Rows are points. Each copy is the shape, with its points in the same order, turned, moved and blurred by noise. Some copies are also mirrored. Which?

Shape, 7 rows:
[[-0.16  0.64]
 [ 0.69  0.28]
 [-0.37 -0.21]
 [-0.22 -0.39]
 [ 0.15 -0.11]
 [ 0.48 -0.06]
 [-0.48 -0.24]]
Copy 1, 7 rows:
[[ 0.27  0.39]
 [ 0.78 -0.43]
 [-0.34 -0.20]
 [-0.40 -0.40]
 [ 0.12 -0.35]
 [ 0.39 -0.52]
 [-0.48 -0.18]]
Copy 1 is: only turned
Copy 2:
[[ 0.21  0.53]
 [-0.72  0.20]
 [ 0.36 -0.32]
 [ 0.21 -0.48]
 [-0.17 -0.18]
 [-0.50 -0.14]
 [ 0.41 -0.35]]
Copy 2 is: mirrored

Shape:
[[-0.46  0.09 -0.27  0.34]
 [-0.22  0.15  0.42  0.00]
 [-0.01  0.01  0.92 -0.32]
 [-0.70  0.02 -0.62 -0.12]
 [ 0.39  0.43 -0.16  0.04]
 [ 0.50 -0.32 -0.05 -0.31]
 [-0.13  0.36 -0.25  0.00]
 [ 0.19 -0.53 -0.29  0.72]]
Copy 1 (8 x 4):
[[-0.49 -0.07 -0.36  0.36]
 [-0.06  0.12  0.22 -0.02]
 [ 0.28  0.14  0.60 -0.37]
 [-0.64  0.02 -0.79 -0.02]
 [ 0.44  0.32 -0.41  0.40]
 [ 0.64 -0.27 -0.39 -0.18]
 [-0.09  0.31 -0.46  0.23]
 [ 0.13 -0.83 -0.32  0.61]]
Copy 1 is: only turned
Copy 2, 8 rows:
[[ 0.07  0.37 -0.22  0.65]
 [ 0.03  0.19  0.47  0.33]
 [-0.07 -0.13  0.92  0.03]
 [ 0.29 -0.12 -0.47  0.86]
 [ 0.34  0.42 -0.16 -0.26]
 [-0.12 -0.34 -0.03 -0.37]
 [ 0.37  0.28 -0.14  0.26]
 [-0.74  0.38 -0.50  0.05]]
Copy 2 is: mirrored

Shape (12 x 6):
[[ 0.03 -0.07 -0.17  0.00 -0.38  0.20]
 [ 0.60 -0.36  0.00 -0.34 -0.42  0.85]
 [ 0.39  0.08  0.65 -0.61  0.73 -0.91]
 [ 0.64 -0.09 -0.19  0.06 -0.42 -0.41]
 [ 0.12 -0.36 -0.04  0.17  0.27 -0.66]
 [-0.24  0.44  0.37  0.12  0.15  0.24]
 [ 0.20 -0.50  0.74 -0.22  0.13 -0.38]
 [ 0.15 -0.77 -0.03 -0.07  0.16  0.20]
 [ 0.13  0.49  0.58  0.29  0.68  0.03]
 [ 0.15 -0.13 -0.12 -0.20 -0.12  0.13]
 [-0.16 -0.17 -0.43  0.26 -0.41  0.08]
 [-0.53  0.25  0.09 -0.22  0.49 -0.36]]
Copy 1 (12 x 6):
[[-0.14 -0.24 -0.26  0.20 -0.04  0.11]
 [ 0.15 -0.44  0.00  0.16 -0.19  1.01]
 [ 0.50  0.67  0.58 -0.87  0.26 -0.52]
 [ 0.28 -0.25 -0.03 -0.07 -0.62 -0.28]
 [-0.28  0.15  0.46 -0.12 -0.23 -0.61]
 [ 0.15  0.07 -0.15  0.36  0.73 -0.17]
 [ 0.12 -0.20  0.69 -0.63  0.30 -0.12]
 [-0.46 -0.12  0.53 -0.02 -0.03  0.33]
 [ 0.47  0.42  0.30  0.40  0.72 -0.36]
 [-0.08 -0.05 -0.07 -0.01 -0.04  0.21]
 [-0.44 -0.31 -0.34  0.33 -0.16 -0.13]
 [-0.27  0.54 -0.10 -0.16  0.59 -0.44]]
Copy 1 is: mirrored
Copy 2:
[[ 0.01 -0.24 -0.23 -0.09 -0.33 -0.02]
 [ 0.86 -0.50 -0.03 -0.17 -0.38  0.50]
 [-0.04 -0.35  0.76 -0.08  1.22 -0.51]
 [ 0.40 -0.37  0.01  0.04 -0.20 -0.71]
 [-0.33 -0.54  0.01  0.33  0.34 -0.56]
 [-0.38  0.24  0.43  0.00 -0.04  0.20]
 [-0.16 -0.88  0.58 -0.05  0.33 -0.19]
 [ 0.12 -0.76 -0.12  0.31  0.18  0.29]
 [-0.21  0.26  0.83  0.33  0.37  0.07]
 [ 0.07 -0.28 -0.15 -0.11 -0.09  0.03]
 [-0.22 -0.26 -0.49  0.14 -0.41 -0.05]
 [-0.73  0.01  0.06 -0.04  0.56 -0.09]]
Copy 2 is: only turned
Copy 3, 12 rows:
[[-0.02 -0.38 -0.20  0.07 -0.28 -0.01]
 [ 0.23 -1.04 -0.14 -0.34  0.36  0.07]
 [ 0.41  0.74  0.50 -0.25  0.45 -1.11]
 [ 0.44 -0.39 -0.30  0.24 -0.20 -0.69]
 [ 0.67  0.32  0.18  0.14 -0.38 -0.45]
 [-0.38  0.23  0.21  0.13  0.19  0.09]
 [ 0.30  0.01  0.80 -0.15 -0.11 -0.68]
 [ 0.67 -0.34  0.34 -0.35 -0.25  0.07]
 [ 0.02  0.56  0.41  0.46  0.62 -0.09]
 [ 0.19 -0.16 -0.14 -0.20 -0.06 -0.14]
 [ 0.12 -0.26 -0.32  0.11 -0.67  0.15]
 [-0.11  0.84  0.18 -0.22 -0.15 -0.18]]
Copy 3 is: mirrored
Copy 4, 12 rows:
[[-0.16 -0.13  0.18  0.02 -0.43  0.33]
 [-0.07 -0.50  0.30 -0.31  0.02  0.96]
 [ 0.43  0.61  0.69 -0.44  0.84 -0.69]
 [ 0.68  0.12  0.18 -0.12 -0.36  0.10]
 [ 0.26  0.12 -0.15  0.11  0.12 -0.55]
 [-0.43  0.27  0.64  0.54  0.23  0.12]
 [ 0.19 -0.22  0.62 -0.23  0.43 -0.53]
 [-0.05 -0.49 -0.17 -0.14  0.24  0.02]
 [-0.05  0.33  0.63  0.67  0.86  0.00]
 [-0.01 -0.09  0.17 -0.14 -0.08  0.27]
 [-0.12 -0.06 -0.11  0.22 -0.56  0.15]
 [-0.42  0.78  0.21  0.15  0.41 -0.36]]
Copy 4 is: only turned
